Each row of a before or after table is a point. One or more steps were done to the points. Then noise was added and the rows were shuffled. The steps act on how far a point lies along the listed directions, d1 being the first. Write out the steps. A step turns or swaps two directions, mirrors them in a line or flattens them onto one, adds a multiple of one to another, or multiplies one. Angles are multiples of 10 degrees, from the lower direction toward the higher: turns from -170 to 170, lines from 10 to 170 but not 90. Use the fewest steps. Two steps may share a direction if one is a turn and the other turns, adds or multiplies; they go together, in the order done. Otherwise the lowest direction goes first.

Directions:
(1): [ 0.8 -3.6]
(2): [-3.6 -0.8]
Before (13 x 2):
[[-0.7  2.9]
 [ 0.5  1.3]
 [-0.7 -7.3]
 [-0.5  0.7]
 [ 1.4 -3.4]
 [ 0.2  3.5]
 [-0.4  1.5]
 [ 2.1 -2.3]
 [-1.6 -0.8]
 [-1.3 -4.0]
 [ 2.9 -5.6]
 [ 1.9  1.4]
 [-0.1  2.4]]
After (13 x 2):
[[ 0.9  1.8]
 [ 2.3 -1.7]
 [-1.9 -0.9]
 [-0.2  1.6]
 [ 3.4 -7.9]
 [-1.5 -3.9]
 [ 1.5 -4.3]
 [ 2.5 -4.5]
 [-0.2  1.3]
 [ 0.1  2.1]
 [ 0.8  0.3]
 [-0.7  2.7]
 [-2.2  1.7]]
Steps: add -1.5 times d2 to d1

Directions:
(1): [-2.9 -3.4 -0.7]
(2): [-3.0  2.0  2.8]
(3): [-1.8  2.2 -3.6]
Before (8 x 3):
[[ 0.4  5.0 -0.2]
 [-1.9 -1.8 -3.5]
 [ 0.1  3.2  5.1]
 [-3.1 -1.3 -0.6]
 [-0.9  2.0 -2.3]
 [-3.8 -1.0  4.7]
 [-1.8  3.0  1.7]
 [-1.4 -3.0  1.2]]
After (8 x 3):
[[-0.1 -4.2 -0.2]
 [-3.7  2.1 -2.6]
 [-3.7  1.8  0.7]
 [-2.4 -1.1 -1.8]
 [-0.8  2.0  5.9]
 [-1.7  5.6  1.4]
 [ 1.7 -0.8  2.7]
 [-1.3 -1.7  2.5]]
Steps: turn d1 and d3 by -70 degrees

Directions:
(1): [ 0.6  5.2 -0.5  0.6]
(2): [-1.0  0.3 -3.2 -4.0]
(3): [-5.1  0.4 -0.1  1.3]
(4): [-0.8  0.8  4.1 -3.1]
Before, 8 rows:
[[-4.0 -1.6 -1.0  1.2]
 [-2.2 -5.0 -0.8 -1.8]
 [-0.7 -3.0 -2.8 -3.1]
 [ 2.5  5.2  2.5  2.1]
 [-1.1 -1.2 -1.4 -0.4]
 [ 0.2 -1.9 -3.4 -1.0]
 [ 2.7 -4.5 -1.4  1.9]
 [ 2.1 -1.4  1.8 -2.7]]
After, 8 rows:
[[-1.1 -1.6  0.4 -1.6]
 [-2.2 -5.9  0.6 -2.5]
 [ 3.2  5.4 -0.2  4.2]
 [-1.7 -2.2  0.2 -5.5]
 [-4.6 -4.5 -0.2  0.6]
 [-0.6 -1.1 -0.9 -2.3]
 [ 2.4  0.0  2.6 -2.9]
 [ 2.9 -3.1 -2.9  2.7]]
Steps: add -0.7 times d3 to d1; add 1 times d2 to d4

Directions:
(1): [ 2.8 -1.9  0.3 -4.8 -2.0  1.8]
(2): [ 3.5 -1.0  2.3  3.9 -2.7  0.4]
(3): [-3.1 -0.8  5.5 -0.9 -0.4  0.4]
Before (13 x 6):
[[ 1.9 -1.6  2.6  0.7 -2.3  1.5]
 [-2.0  0.1 -1.8  0.8  1.7  0.1]
 [ 1.9  0.8 -1.0  1.9 -0.2 -0.4]
 [-1.3 -0.5  3.0  0.8 -0.1 -1.3]
 [ 5.3  0.0 -1.2  4.3 -2.7 -0.8]
 [-2.4  1.6  1.0  2.3  0.8 -1.5]
 [-3.2  0.0  2.3 -1.0  1.6 -1.7]
 [-3.8  1.4  1.4  0.5  1.4 -0.5]
 [-1.1  0.1 -1.4 -0.3  0.8  0.8]
 [ 1.5 -1.2  5.3  1.0 -1.8  1.3]
 [ 1.3 -1.7  1.2 -5.0 -0.5  0.4]
 [ 1.5 -1.0  1.4 -1.2 -2.2  0.8]
 [ 0.3 -1.5  3.0 -4.6 -1.6  1.6]]
After, 13 rows:
[[ 4.1 -1.8  7.7  6.7 -3.8  1.1]
 [-2.7  0.2 -3.4 -1.2  2.9  0.2]
 [-1.6 -1.5  2.2 -5.7  0.7  0.1]
 [11.2 -2.2  2.5  8.4 -7.4  0.6]
 [ 3.7  0.0 -0.2  2.7 -1.6 -0.1]
 [-1.9  2.0 -1.0  2.6  1.3 -1.9]
 [ 1.8 -1.5  3.6  1.0 -3.2  0.9]
 [-5.2  1.1  0.1 -1.9  4.0 -2.6]
 [-2.3  0.3 -2.1 -1.8  1.6  1.0]
 [-0.7 -0.5  2.5  2.9  0.0 -1.5]
 [-2.4 -0.9  4.5 -3.6 -0.7  0.8]
 [-5.1  2.5 -1.2 -0.6  3.1 -1.3]
 [ 3.9 -2.1  5.1  4.5 -4.4  1.7]]
Steps: turn d1 and d3 by 30 degrees; multiply d2 by 2.5
